Each point is reached from the start by the listed moves, each made 0, 1 or 2 times, or once backwards (-1), plus a little noise. Say if it took an odd or an even number of moves. Then give how often each move was made.
In the rows, zero is written as 128.

Moves:
(1): [148 145 142 145]
(2): [130 130 110 157]
(3): [117 118 151 136]
Start: [123 132 131 132]
Points:
[152 154 200 146] -> even (2, -1, 1)
[145 147 188 212] -> odd (2, 1, 2)
[125 137  95 191] -> even (0, 2, 0)

Moves:
(1): [124 167 111 129  91 126 101 131 157 101 142 116 133 159]
(2): [135 126 136 156 129 133 120 135 125 102 126 124 147 134]
(3): [120 119 131 134 126 100 128 110 129  79 152 148 132 118]
(4): [129 164  99 141 132 117 123 120 117 144 105 135 132  95]
(5): [154 134 122 128 154 111 139 127 117 132 139 144 130 134]
(6): [124 139 156 125 141 138 129 152 144 105 118 146 114 125]
(7): [143 138 158 159 119 140 155 119 136 112 150 125 133 115]
(8): [133 136 139 116 131 123 115 144 102 125 161 125 126 109]
(9): [127 133 114 123 124 125 136 146 131 109 136 116 136 117]
(10): [138 129 143 113 122 112 128 117 123 117 120 130 147 116]
(11): [129 118 124 117 138 108 113 133 157 151 134 134 142 115]
Start: [132 131 133 141 115 133 115 129 147 143 136 121 137 135]
Points:
[191 191 147 190 166 142  90 166 112 214 191 127 145  86] -> even (0, 1, -1, 1, 1, 0, 1, 2, -1, -1, 1)
[112 179  87  83  35   7  60  73 162  58 206 123 205  38] -> even (1, -1, 2, 1, -1, -1, 0, 1, 1, 2, 1)
[149 214  48 117 162 132  93 143 180 241  64 166  80 205] -> odd (1, -1, -1, 1, 2, 1, -1, -1, -1, -1, 0)
[194  76 148 147 141  98  85 144 177 186 156 100 231 161] -> odd (0, 2, -1, -1, 1, -1, 0, 0, 0, 1, 2)

Moves:
(1): [139 127 133 120 136 109 119 110 125 123 124 125 134 131 132 120 123 139
 127 120 121 137 134 143 140 131 128]
(2): [117 118 133 141 130 119 134 132 125 119 138 129 120 140 127 132 126 119
 137 121 123 130 132 125 125 125 126]
(3): [126 142 120 135 131 110 123 130 133 112 127 139  97 142 149 130 120 128
 121 131 132 116 120 104 127 112 143]
(4): [120 148 138 136 123 138 131 129 136 136 143 132 136 118 123 128 116 134
 125 119 127 122 122 135 123 115 121]
(5): [136 132 134 131 129 138 132 119 115 126 131 130 136 121 139 123 141 119
 119 134 123 132 120 114 131 123 123]
(6): [131 126 130 127 129 132 131 125 116 131 130 121 126 141 122 118 143 119
 135 132 129 138 131 127 115 133 133]
(7): [144 132 140 124 140 132 141 111 126 120 123 133 117 140 137 132 127 129
 143 144 130 128 131 136 133 124 128]
(8): [118 112 138 139 144 146 136 125 135 132 133 119 126 127 139 135 129 135
 123 133 121 144 121 123 117 113 125]
(9): [139 140 132 122 130 138 131 123 134 118 126 128 125 129 146 131 140 127
 136 132 140 135 128 114 124 126 127]
(10): [128 130 133 126 137 109 115 125 126 125 122 141 131 124 133 128 140 134
 135 133 114 118 147 128 130 133 123]
(11): [140 132 138 120 117 120 124 119 125 135 125 139 132 130 129 133 137 139
 112 129 135 115 146 117 124 131 139]
(12): [130 115 116 129 126 138 119 133 127 127 131 130 111 127 128 124 126 121
 121 130 111 129 127 127 131 132 118]
(13): [124 121 141 147 118 121 135 141 125 107 133 118 133 114 125 137 128 131
 139 132 125 111 143 134 126 125 115]
(14): [124 126 118 131 124 129 116 119 130 142 142 127 129 122 122 119 126 123
 123 125 139 138 130 142 152 124 131]
(15): [127 122 128 136 127 131 121 117 137 130 120 122 125 131 121 130 132 118
 132 127 125 131 133 140 138 125 132]
(16): [125 128 134 131 119 140 127 126 120 130 110 137 134 125 125 129 145 148
 122 127 129 131 129 134 124 144 130]
(17): [132 118 121 118 124 115 132 128 126 139 128 132 129 129 131 126 137 121
 135 115 119 132 134 134 132 123 136]
(18): [107 135 141 134 111 112 140 122 121 143 146 134 127 122 137 121 122 119
 137 129 126 119 127 118 121 130 146]
(19): [135 125 130 113 126 123 115 143 133 120 134 115 132 129 122 137 140 128
 133 130 122 118 137 130 128 126 130]
(20): [122 147 127 119 111 136 125 108 112 137 130 124 114 128 132 138 123 142
 132 142 142 122 137 127 124 131 125]
(21): [139 135 127 123 132 127 119 126 114 143 136 125 126 116 133 134 124 114
 129 127 127 139 124 134 137 126 120]
(22): [132 130 123 119 118 125 126 128 133 126 131 113 122 124 110 132 132 130
 127 129 140 130 120 124 132 133 117]
(23): [122 133 132 126 121 125 126 120 122 132 129 139 126 128 123 123 120 126
 135 135 123 143 129 137 129 123 133]
(24): [155 136 110 128 123 134 113 138 135 136 139 127 133 131 128 134 124 126
 129 122 126 132 111 110 121 123 125]
Start: [129 135 132 132 124 124 143 134 124 126 127 127 112 128 122 136 128 132
 133 131 127 115 122 139 133 115 137]
Points:
[105 229 221  83 152 128 175  72  93 144 188  71  19 165 160 196 143 140
 229 198 160 136 126 134  73  64 128] -> odd (0, 1, 1, 2, -1, 2, 2, 2, 1, 1, -1, -1, -1, -1, 0, 0, 0, 1, 2, 2, 2, 2, 0, -1)
[149 129 111 152 175 223  90  55  93 134 112  83  29 116 158 153 113 169
  85 193 114 162  96 169 183  95  79] -> even (1, -1, 1, 0, 1, 0, 1, 2, -1, 0, -1, 2, 0, 1, 1, 1, -1, -1, 0, 2, 1, 0, -1, 0)
[132 114 171 157 128   7 104  97  31 107 113 199  55 151 155  96 176  54
 122 141  57 119 198  94 132 161 160] -> even (1, 2, 1, -1, 1, 2, -1, -1, 0, 2, 2, 2, 0, -1, 1, 0, -1, 1, -1, -1, 2, 0, 1, -1)
[233 185 117  30  41  68  28  10  53 247 132 134  55 154 123 161 237 137
 174 164 150 144 196 128 152 181 184] -> even (1, 0, 0, -1, -1, 2, 1, 0, 1, 2, 2, 1, -1, 1, 2, 2, 1, 2, 1, 2, 2, 2, 0, 2)
[ 96  94 171 157  48 213 136  89  15 198 217  54  84  91 160 158 232  95
 138 157 147 183 162 104 108 153 125] -> odd (0, 2, -1, -1, 1, 2, -1, 2, 2, -1, 1, 2, 1, 2, 0, 2, 0, 2, 1, 2, 2, 0, -1, 0)
[ 69 132 208 161  68  37 182 115  73  73 200  53 118 126  90 123 186  71
 233 183 127  30 202 164 153 113 141] -> odd (0, 1, 0, 0, 2, 2, 1, -1, -1, 1, -1, -1, 2, 1, 1, -1, 0, 2, 2, 1, -1, 1, -1, -1)
[171 212 234 118 106 159 136  38  82 122  82 161 116 168 131 159 186 216
 117 174 137 137 166 147  76  84 166] -> odd (1, 0, 1, 2, 1, 2, 1, 1, 0, 0, 2, -1, 0, -1, 1, 2, 0, -1, 1, 1, 0, 0, 2, 0)

Moves:
(1): [132 132 118 132 138 128 131 120 141 133 125 134 121 127 139 128 131 116
 132 126 128 130 131 131 126 117 129]
(2): [135 122 115 123 120 129 119 128 111 123 125 133 141 124 129 121 117 132
 126 129 116 123 115 131 126 124 128]
(3): [116 139 133 135 121 123 139 118 128 122 117 133 134 133 130 125 127 119
 129 136 133 121 125 137 116 126 123]
(4): [120 117 136 120 132 138 124 113 129 130 128 131 126 126 148 128 136 143
 123 126 121 131 125 119 121 118 140]
(5): [120 119 123 133 129 119 120 127 128 134 132 130 138 134 135 127 118 134
 130 121 120 130 126 122 122 123 126]
(6): [124 123 130 137 130 138 121 128 124 138 119 127 131 125 119 128 115 121
 129 129 129 127 121 122 132 132 126]
(7): [132 127 113 124 142 126 127 134 134 112 125 123 122 125 133 126 139 137
 114 129 123 140 130 121 124 136 114]
(8): [137 128 124 130 125 135 143 134 119 122 135 138 140 135 133 126 123 133
 134 129 122 121 150 122 145 143 131]
(9): [138 127 127 132 130 144 115 121 116 131 132 128 126 127 128 117 134 123
 122 125 129 130 123 134 114 121 140]
(10): [148 128 128 131 125 123 141 132 131 123 132 131 119 126 132 148 129 135
 113 128 131 142 132 122 135 124 140]
(11): [127 123 128 131 137 130 132 134 121 120 122 121 132 115 124 129 135 127
 140 137 127 124 132 127 133 138 122]
(12): [134 124 113 135 123 125 139 123 117 126 118 134 128 131 132 126 114 130
 133 137 123 138 134 128 135 128 118]
(13): [127 127 124 133 133 135 117 127 125 124 130 137 126 131 130 129 121 131
 127 124 133 117 134 128 133 128 122]
(14): [130 133 129 123 127 125 134 127 123 128 122 125 129 129 118 139 129 134
 126 122 125 132 127 126 132 131 129]
(15): [129 122 144 131 132 131 122 145 136 136 128 119 138 130 123 127 113 138
 117 126 134 123 121 140 110 137 126]
(16): [125 130 121 128 125 136 124 126 148 140 141 127 125 127 127 134 133 130
 128 118 126 130 122 124 127 116 118]
(17): [134 123 126 134 126 132 125 136 124 121 139 130 119 130 151 131 129 134
 135 118 124 126 132 127 133 134 138]
(18): [131 129 123 134 131 123 124 130 122 130 135 126 124 127 128 126 118 120
 121 122 124 126 129 136 133 131 123]
(19): [133 123 133 138 115 119 125 129 128 116 133 134 132 135 135 120 127 133
 113 124 118 141 126 140 127 128 126]
(20): [133 129 135 138 126 126 125 132 126 128 115 122 124 135 131 123 114 138
 119 134 129 128 149 127 131 121 132]
(21): [132 141 124 128 137 128 132 124 137 126 134 130 132 128 123 125 131 137
 125 131 126 130 129 126 129 127 126]
(22): [138 140 136 120 119 141 126 137 120 130 127 131 136 122 113 134 123 133
 123 128 128 139 126 128 131 132 132]
(23): [125 128 143 125 127 129 134 122 138 113 142 129 138 135 127 127 115 130
 129 126 128 113 133 131 127 134 125]
(24): [127 132 140 119 124 126 129 134 133 129 131 124 121 128 126 138 148 116
 130 136 118 131 113 130 132 119 130]
Start: [127 120 118 132 128 122 127 123 134 126 127 129 128 124 127 126 136 130
 134 133 134 113 121 116 122 120 134]
Points:
[169 134 149 108 118 157 156 148 189  93 175 126 144 134  99 127 172 166
  57 133 144 168 111 115  89 148 123] -> odd (-1, -1, 0, 0, -1, 0, 2, 1, 1, 1, -1, 0, -1, -1, 1, 1, -1, -1, 1, -1, 0, 1, 1, 0)
[229 136  41 175 122 109 156  56  71   7  88 196 158 138 153  89  97 196
  62 173 102 159 179 138 121  95 126] -> odd (1, 2, 1, 0, 0, -1, 1, 0, 2, 2, 1, 2, 2, 1, -1, -1, -1, -1, 2, 1, 2, 0, 1, -1)
[169 155  52 140 161 193 105 113 101  52 137 148 192  92  88  84 141 158
 128 143 118  90 133  97 118 154  99] -> even (0, 2, 1, -1, 0, 1, 2, 1, 2, 0, 2, -1, 1, 0, -1, 1, 0, -1, 0, 0, 2, 1, 1, -1)

Moves:
(1): [122 130 125 126 126 132 127 123 125 125 129 128 138 137 133 133 143 120
 124 124 128 125 123 126]
(2): [121 118 126 136 127 127 126 147 134 140 149 128 135 131 134 128 133 134
 123 125 125 127 116 118]
(3): [128 132 123 125 116 126 132 124 132 137 121 122 126 146 119 131 130 116
 120 121 129 133 125 116]
(4): [119 128 136 133 132 141 125 129 118 130 127 128 133 125 115 123 132 132
 124 131 126 132 124 117]
(5): [140 124 132 126 120 115 113 123 146 131 142 119 122 135 120 131 138 114
 133 124 134 139 134 129]
(6): [134 127 126 133 124 125 136 132 130 132 125 130 136 119 127 112 133 128
 127 131 123 138 129 125]
(7): [147 119 131 134 125 117 138 115 135 126 125 124 126 140 136 132 107 131
 133 134 139 113 111 134]
(8): [124 139 136 131 115 116 129 128 132 126 123 125 139 116 130 128 135 130
 116 149 117 124 109 131]
(9): [119 120 128 140 126 132 133 138 134 128 133 116 139 119 127 135 121 113
 141 112 124 123 129 125]
(10): [126 126 118 128 140 127 118 143 132 138 127 118 125 120 130 122 135 143
 126 130 124 129 129 127]
(11): [127 122 128 133 118 136 128 120 117 130 121 132 129 132 121 122 113 131
 127 115 127 138 128 118]
(12): [125 130 120 132 122 123 134 133 130 128 132 123 124 128 125 124 127 124
 129 139 133 127 142 140]
(13): [129 140 138 146 135 116 128 140 125 135 125 130 119 143 129 117 136 120
 119 119 137 131 122 141]
(14): [124 130 143 119 123 128 129 142 124 127 128 115 129 140 125 144 127 131
 131 137 107 152 115 121]
(15): [131 125 124 139 125 127 121 132 116 130 121 135 132 128 131 129 134 126
 129 129 119 139 134 117]
(16): [120 124 130 125 134 123 120 134 129 138 130 130 135 129 123 134 132 135
 136 131 126 142 125 124]
(17): [138 138 142 121 133 135 128 115 134 130 134 129 130 123 127 116 137 143
 136 127 128 122 118 121]
(18): [114 120 126 115 131 127 138 104 136 136 138 128 125 125 127 127 134 125
 140 133 132 144 131 116]
(19): [116 134 126 131 131 133 129 134 128 128 117 139 123 127 134 127 125 129
 127 136 130 135 124 134]
(20): [132 135 120 138 133 116 131 119 130 132 132 129 138 129 129 135 119 133
 128 135 154 139 121 126]
(21): [133 121 121 137 123 131 138 128 127 138 132 129 136 120 129 130 133 129
 124 135 125 127 131 138]
(22): [140 125 139 130 112 115 121 132 139 132 113 125 112 140 132 119 134 133
 115 120 131 140 137 116]
(23): [134 133 137 123 128 137 130 127 120 137 130 123 122 131 127 118 120 125
 129 128 139 126 132 129]
(24): [128 123 115 140 128 116 118 123 150 120 114 142 129 125 144 126 125 129
 111 134 117 123 148 133]
Start: [119 124 123 123 120 125 124 145 132 127 132 125 140 128 136 115 127 131
 121 135 141 133 140 125]
Points:
[ 24 133 158  79 133 176 113 174 139 157 139  99 182  97 121 126 197 148
 154 202  83 174 102  89] -> odd (2, 0, 0, 2, 0, 0, 0, 1, 1, 1, -1, 1, -1, 1, 0, 2, 1, 1, 2, -1, 0, 0, 1, 0)
[133 131 116 133  52 115 112 117 197 165 115  63 150 134 113 150 105  85
  93 121 165 195 160  97] -> even (0, -1, 2, 0, 2, -1, -1, 1, 2, 1, 1, -1, -1, 1, -1, -1, 0, 0, 1, 2, 2, 1, 2, 1)
[ 42 154  86 229 149  75  96 206 194 187 184 110 249 100 137 109 224 154
  40 170 130 135  81 121] -> odd (2, 2, 1, 2, 0, 0, -1, 2, 1, 2, 0, 1, 2, 0, -1, 1, 1, 0, -1, 2, 1, -1, -1, 2)
[ 71 102  77 174 138 133 164 243 139 131 149 130 208  47 158 137 136 125
 164 171  81  96 161 214] -> even (0, 0, -1, -1, -1, 1, 0, 0, 2, 0, -1, 2, 0, 0, 0, 2, 0, -1, 1, -1, 2, -1, -1, 0)
[ 82 151 145 217 107 121  98 154 146 197 126 106 172 145 100  92 152  91
 115 140 189 194 147 162] -> odd (2, -1, 0, 2, 2, -1, 0, 1, 2, 1, 2, 2, 2, 0, 0, 2, 1, 0, 2, 1, 2, 0, 2, 1)
[ 88  79  73 194 137 126 145 128 182 160 126 181 202 126 224 125  91 119
 140 126 135  89 104  92] -> odd (1, 2, 1, -1, -1, 0, 2, 0, 2, 0, 0, -1, 0, -1, 2, 1, 1, 1, 2, 0, 0, -1, 1, 2)
[ 95 133 101  99  78 139 177 176 162 120 101  85 129 164 134 105 126  97
 115 133 135 153 167  99] -> even (1, 0, 2, 0, -1, 2, 0, -1, 1, 0, -1, 2, -1, 1, -1, -1, 0, 0, 1, 0, -1, 1, 0, 0)
